Rows are points. Any point is a mix of the corners, with weights that add up to 1. It lies inside the corners' shape when no weight is negative. Is each point inside? If not, which corners have a negative weight?
(in the rows, 128 means zero)

Corners:
(1): [184 119]
(2): [ 25 107]
(3): [147 149]
Points:
[ 94 138] => outside (1)
[ 43 110] => inside
[148 142] => inside
[141 146] => inside

Corners:
(1): [ 76  77  61  79 189 103 105 198]
(2): [162 187  99 220 181 129  37 148]
(3): [150 151 149 173  65 150 197 184]
(4): [219 177 142  92  85 102 127 130]
(5): [140 130 177 133 192 103 127  86]
(6): [207 103 147 151 118 113  53  99]
(7): [211  61  96 128 156  90 116  85]
(8): [134 144 162 185 217 151 129 209]
(9): [118  69 104 178 138 249 119 104]
Points:
[130 151 139 164 155 146 115 156] => outside (7)
[154 113  99 144 146 125  97 133] => outside (8)
[171 124 125 137 165  96 108 150] => outside (9)
[154 145 116 141 152  90 147 169] => outside (6, 9)
[129 152 131 174 148 161 121 197] => outside (5, 7)
[169 133 132 170 170 133 121 130] => outside (1, 6)
[141 137 147 171 192 143 120 179] => inside
[174 134 122 146 134 119 104 114] => outside (8)
[191 133 140 133 117 116 100 123] => inside

Corners:
(1): [122 128 200 101  45 142 127 154 136 121 154  68 171 136]
(2): [139 118 193 134 134 175 120 182 118  99  94 118 148  64]
(3): [140  74  76 132 137  54 112  26 200 180  94 162  95 150]
(4): [128 129 153 197 102 118 104 159 105 183  64 186 145 115]
(5): [183 157 111 109 112 134  62 168 132 125 151 108 153 116]
(6): [147 114  89  86 197  53 177  48 137 221 118 123  58 185]
(7): [164 103 138 122  62 209 131 120 130 150 184 118 165  67]
(8): [ 78 143  95 101 118 128  79 133  93 116  86 199 142 158]
(9): [117 165  91 203  78 153 138 191 133  75  98 104 134  95]
(10): [205  66 142  99 158 150 173 157 181 140 177  75 173 182]
(11): [205 154 154 101  77 184 150 130 176  92 128 108 135 177]
(12): [ 96 106 104 165 180  45 139  90 217 242 144 195   7 143]
(13): [166  75 159 111  91 134 137 135  73  57 171 116 127 171]
(14): [176 174 155 151 128 148 156 129 144  73 171 106 195 124]
(15): [119 135 169 182 125 181  89 132 140 150 169  75 133 137]
Points:
[144 122 141 152 112 131 126 137 131 143 125 141 137 128] => inside
[147 136 136 121 141 121 137 129 176 138 142 100 128 149] => outside (4, 7, 13)
[149 127 134 138 123 125 133 134 154 132 123 126 129 147] => outside (7)
[146 139 121 137 105 137 117 147 136 124 132 114 137 122] => inside
[118 122 111 147 152 102  83  96 126 184 128 187 101 111] => outside (1, 9, 10, 11)
[135 126 129 129 121 123 126 125 145 135 133 144 116 147] => inside
[142 130 136 148 134 119 135 124 158 147 141 137 121 133] => inside
[139 131 139 143 118 139 128 143 136 136 136 121 126 131] => outside (3)
